Rows are points. Each copy is the shape, with its points in the same order, turned, moved and blurred by noise. Some copies are also mirrored. Which?

Shape:
array([[-0.16, -0.26, -0.08],
       [-0.28, -0.18,  0.28],
       [ 0.01, -0.25,  0.19],
       [ 0.04,  0.94,  0.10],
       [ 0.20, -0.34, -0.27],
       [ 0.19,  0.19, -0.10],
       [ 0.05, -0.16,  0.39],
       [ 0.12, -0.27,  0.30],
       [-0.29, -0.17,  0.28]])
Copy 1:
array([[ 0.15, -0.46,  0.17],
       [-0.20, -0.65,  0.16],
       [-0.11, -0.46,  0.36],
       [-0.67,  0.29, -0.35],
       [ 0.33, -0.19,  0.41],
       [-0.11,  0.05,  0.15],
       [-0.30, -0.45,  0.43],
       [-0.19, -0.44,  0.50],
       [-0.20, -0.65,  0.15]])
Copy 1 is: only turned
Copy 2:
array([[-0.34, -0.09,  0.01],
       [-0.22, -0.34,  0.05],
       [-0.18, -0.21,  0.22],
       [ 0.82,  0.11, -0.37],
       [-0.37,  0.30,  0.31],
       [ 0.14,  0.22,  0.08],
       [-0.07, -0.31,  0.34],
       [-0.14, -0.23,  0.40],
       [-0.23, -0.36,  0.04]])
Copy 2 is: mirrored

Shape:
array([[-0.56, -0.53,  0.57,  0.08],
       [ 0.31,  0.26, -0.06, -0.43],
       [ 0.35,  0.33,  0.24,  0.17],
       [-0.22,  0.06,  0.01,  0.05],
       [-0.36,  0.35, -0.37, -0.12],
       [-0.88, -0.67,  0.25,  0.12],
       [ 0.38, -0.33,  0.10,  0.12],
       [ 0.24, -0.03, -0.12,  0.18]])
Copy 1:
array([[-0.60, -0.30,  0.78, -0.47],
       [-0.21, -0.06, -0.56, -0.03],
       [ 0.19, -0.58, -0.26, -0.06],
       [-0.28, -0.19,  0.11,  0.12],
       [-0.52,  0.05, -0.08,  0.56],
       [-0.63,  0.05,  0.89, -0.31],
       [ 0.17, -0.07,  0.07, -0.44],
       [ 0.18, -0.12,  0.08,  0.05]])
Copy 1 is: mirrored
Copy 2:
array([[-0.62,  0.66,  0.34, -0.29],
       [ 0.20, -0.25, -0.43, -0.41],
       [-0.32, -0.40, -0.28,  0.01],
       [-0.02,  0.14,  0.01, -0.01],
       [ 0.46,  0.22, -0.18,  0.08],
       [-0.26,  0.94,  0.57, -0.16],
       [-0.24, -0.34,  0.31, -0.39],
       [ 0.00, -0.39,  0.18, -0.11]])
Copy 2 is: mirrored

Shape:
array([[ 0.08,  0.04,  0.12, -0.16,  0.30, -0.30],
       [-0.34, -0.14, -0.35,  0.01,  0.10,  0.14],
       [ 0.01,  0.04, -0.03, -0.66,  0.07, -0.33],
       [-0.15,  0.24, -0.10, -0.11,  0.54, -0.06],
       [-0.54,  0.03, -0.18,  0.94,  0.16,  0.44],
       [-0.10,  0.17, -0.42, -0.15, -0.22,  0.02],
       [ 0.07, -0.13, -0.09, -0.20, -0.02, -0.21],
       [-0.09, -0.03, -0.30,  0.02,  0.69, -0.51],
       [-0.04, -0.10,  0.01, -0.26, -0.60, -0.12],
       [ 0.23, -0.17, -0.17,  0.05, -0.18,  0.28],
       [-0.06, -0.39,  0.15, -0.13,  0.41, -0.07],
       [-0.31, -0.30,  0.09,  0.59,  0.16,  0.58]])
Copy 1:
array([[ 0.09,  0.27,  0.08, -0.28, -0.46, -0.12],
       [-0.43,  0.29,  0.10,  0.07,  0.10,  0.07],
       [-0.29,  0.25,  0.12, -0.35, -0.47, -0.54],
       [ 0.00,  0.61,  0.27,  0.03, -0.27, -0.05],
       [ 0.06,  0.26, -0.01,  0.69,  0.51,  0.63],
       [-0.28,  0.29, -0.04, -0.06,  0.24, -0.42],
       [-0.23,  0.10, -0.03, -0.32, -0.14, -0.16],
       [-0.11,  0.76, -0.12, -0.19, -0.50,  0.22],
       [-0.27, -0.34, -0.12, -0.20,  0.09, -0.51],
       [-0.08, -0.01,  0.14, -0.33,  0.37, -0.02],
       [-0.21,  0.10,  0.28, -0.26, -0.42,  0.24],
       [ 0.00, -0.10,  0.34,  0.33,  0.33,  0.62]])
Copy 1 is: mirrored
Copy 2:
array([[ 0.08,  0.24, -0.23,  0.20, -0.06, -0.04],
       [ 0.00,  0.00,  0.28, -0.26, -0.04, -0.48],
       [-0.27, -0.06, -0.36,  0.03, -0.39, -0.01],
       [ 0.18,  0.42,  0.03,  0.06, -0.36, -0.35],
       [ 0.76,  0.02,  0.83, -0.16,  0.33, -0.57],
       [ 0.11, -0.22,  0.08, -0.46, -0.24, -0.10],
       [-0.13, -0.02, -0.14, -0.08, -0.02,  0.01],
       [ 0.14,  0.52, -0.46, -0.07, -0.05, -0.59],
       [-0.17, -0.59,  0.00, -0.20,  0.01,  0.21],
       [-0.13,  0.04,  0.34, -0.36,  0.17,  0.16],
       [-0.25,  0.21,  0.02,  0.22,  0.19, -0.31],
       [ 0.22,  0.12,  0.84,  0.00,  0.44, -0.39]])
Copy 2 is: mirrored

Shape:
array([[-0.13,  0.26, -0.25,  0.01, -0.06,  0.18, -0.04,  0.04, -0.02],
       [ 0.10,  0.19,  0.14,  0.08,  0.15, -0.43,  0.35, -0.16,  0.34],
       [ 0.06,  0.01,  0.19, -0.09, -0.01, -0.20,  0.03,  0.01,  0.26],
       [ 0.74, -0.01,  0.23,  0.26, -0.06,  0.01,  0.79, -0.43,  0.03],
       [-0.27,  0.16, -0.37, -0.50,  0.26,  0.24, -0.24,  0.13, -0.02],
       [-0.35, -0.14, -0.16,  0.03,  0.14,  0.01,  0.24,  0.00, -0.02],
       [ 0.12,  0.18,  0.15, -0.10,  0.73,  0.15,  0.00, -0.36, -0.34],
       [ 0.21, -0.16, -0.08, -0.32,  0.47, -0.27,  0.94,  0.10,  0.16],
       [ 0.08,  0.59, -0.31,  0.25, -0.05, -0.04, -0.15, -0.21,  0.19],
       [-0.22,  0.29,  0.34, -0.23,  0.14,  0.07,  0.01, -0.06,  0.15],
       [-0.64,  0.28,  0.22, -0.09,  0.10, -0.06,  0.27,  0.00,  0.02],
       [-0.56, -0.22,  0.26, -0.22,  0.18, -0.10, -0.22,  0.19, -0.13],
       [-0.18,  0.09,  0.07, -0.16, -0.22, -0.29,  0.28, -0.10, -0.23],
       [-0.25,  0.08, -0.17,  0.39,  0.00, -0.55,  0.20,  0.38, -0.28],
       [-0.04,  0.55,  0.24,  0.29, -0.76,  0.13,  0.40,  0.28,  0.07]])
Copy 1:
array([[ 0.08,  0.22, -0.34, -0.06,  0.02,  0.00,  0.34,  0.17,  0.14],
       [-0.30, -0.11,  0.07, -0.54, -0.24, -0.42,  0.12,  0.02,  0.10],
       [-0.08,  0.00,  0.23, -0.23, -0.09, -0.15,  0.20, -0.03,  0.01],
       [-0.47, -0.31, -0.09, -0.07, -0.03, -0.63, -0.57, -0.02,  0.54],
       [ 0.41,  0.19, -0.33, -0.24,  0.41,  0.09,  0.61, -0.06,  0.00],
       [-0.29,  0.04, -0.37, -0.23,  0.11,  0.08,  0.25, -0.07, -0.13],
       [ 0.28, -0.20, -0.29, -0.67,  0.42,  0.11, -0.27,  0.16,  0.22],
       [-0.52, -0.44, -0.21, -0.47,  0.48, -0.73,  0.17, -0.24, -0.07],
       [ 0.27,  0.22, -0.34, -0.27, -0.46, -0.21,  0.23,  0.34,  0.30],
       [-0.05,  0.04,  0.14, -0.43,  0.12,  0.15,  0.35,  0.04,  0.31],
       [-0.45,  0.21, -0.09, -0.59,  0.13,  0.24,  0.50,  0.11,  0.16],
       [-0.12,  0.19,  0.11, -0.36,  0.30,  0.49,  0.33, -0.02, -0.34],
       [-0.40,  0.47, -0.03, -0.30,  0.15, -0.16,  0.06,  0.04,  0.04],
       [-0.45,  0.31, -0.23, -0.25, -0.05, -0.20,  0.18,  0.54, -0.50],
       [-0.61,  0.35,  0.10,  0.26, -0.24, -0.18,  0.40,  0.50,  0.57]])
Copy 1 is: only turned
Copy 2:
array([[ 0.10, -0.02, -0.02, -0.23,  0.19,  0.16,  0.18,  0.18,  0.00],
       [ 0.04,  0.12, -0.06, -0.02, -0.29, -0.60, -0.19,  0.24,  0.16],
       [ 0.01,  0.02, -0.03,  0.23, -0.05, -0.16, -0.01,  0.20,  0.03],
       [ 0.34, -0.21,  0.19, -0.31, -0.60, -0.65, -0.54, -0.43, -0.25],
       [-0.30,  0.25, -0.14, -0.10,  0.13,  0.52,  0.16,  0.18,  0.10],
       [-0.12, -0.12, -0.35, -0.23, -0.20, -0.09,  0.28,  0.17,  0.02],
       [-0.06,  0.47,  0.28, -0.30, -0.65,  0.11, -0.05,  0.21, -0.36],
       [-0.27,  0.27, -0.47, -0.22, -0.67, -0.46, -0.03, -0.38,  0.30],
       [ 0.09,  0.04,  0.33, -0.43,  0.33, -0.24, -0.04,  0.38,  0.10],
       [ 0.12,  0.02,  0.09,  0.13, -0.24,  0.11,  0.00,  0.42,  0.20],
       [ 0.23, -0.07, -0.22, -0.10, -0.42,  0.10,  0.26,  0.56,  0.33],
       [ 0.00,  0.10, -0.44,  0.31, -0.26,  0.24,  0.40,  0.52, -0.14],
       [ 0.36,  0.00, -0.48, -0.11, -0.20, -0.04, -0.14,  0.31, -0.01],
       [ 0.39,  0.30, -0.41, -0.21,  0.07, -0.51,  0.48,  0.26, -0.06],
       [ 0.85, -0.42,  0.08,  0.01,  0.13, -0.10,  0.03,  0.00,  0.42]])
Copy 2 is: mirrored
Copy 3:
array([[ 0.08, -0.03,  0.24,  0.05, -0.23,  0.30,  0.05,  0.22,  0.20],
       [ 0.50, -0.20, -0.12,  0.08,  0.01, -0.36,  0.26, -0.01,  0.17],
       [ 0.16, -0.06,  0.08,  0.17,  0.22, -0.06,  0.10,  0.06, -0.02],
       [ 0.17, -0.53, -0.55,  0.10, -0.28, -0.12,  0.62, -0.69, -0.10],
       [-0.03,  0.56,  0.03, -0.04, -0.12,  0.34, -0.02,  0.49,  0.18],
       [ 0.23,  0.05,  0.16, -0.42, -0.17,  0.13, -0.02,  0.10, -0.10],
       [ 0.44,  0.58, -0.27,  0.00, -0.32,  0.28,  0.11, -0.45,  0.21],
       [ 0.40, -0.05, -0.70, -0.41,  0.01, -0.29,  0.55,  0.20, -0.22],
       [ 0.09, -0.15,  0.19,  0.34, -0.45,  0.06, -0.02,  0.09,  0.56],
       [ 0.22,  0.26,  0.27,  0.18,  0.21,  0.08,  0.37,  0.02,  0.17],
       [ 0.51,  0.11,  0.45, -0.30,  0.18,  0.17,  0.35,  0.11,  0.22],
       [ 0.32,  0.25,  0.38, -0.29,  0.44,  0.24, -0.19,  0.13, -0.23],
       [ 0.30, -0.31,  0.01, -0.25,  0.26,  0.30,  0.07,  0.02,  0.23],
       [ 0.76, -0.44,  0.04, -0.14, -0.08,  0.22, -0.34,  0.26, -0.15],
       [ 0.20, -0.73,  0.46,  0.34, -0.02,  0.45,  0.59,  0.10,  0.02]])
Copy 3 is: only turned
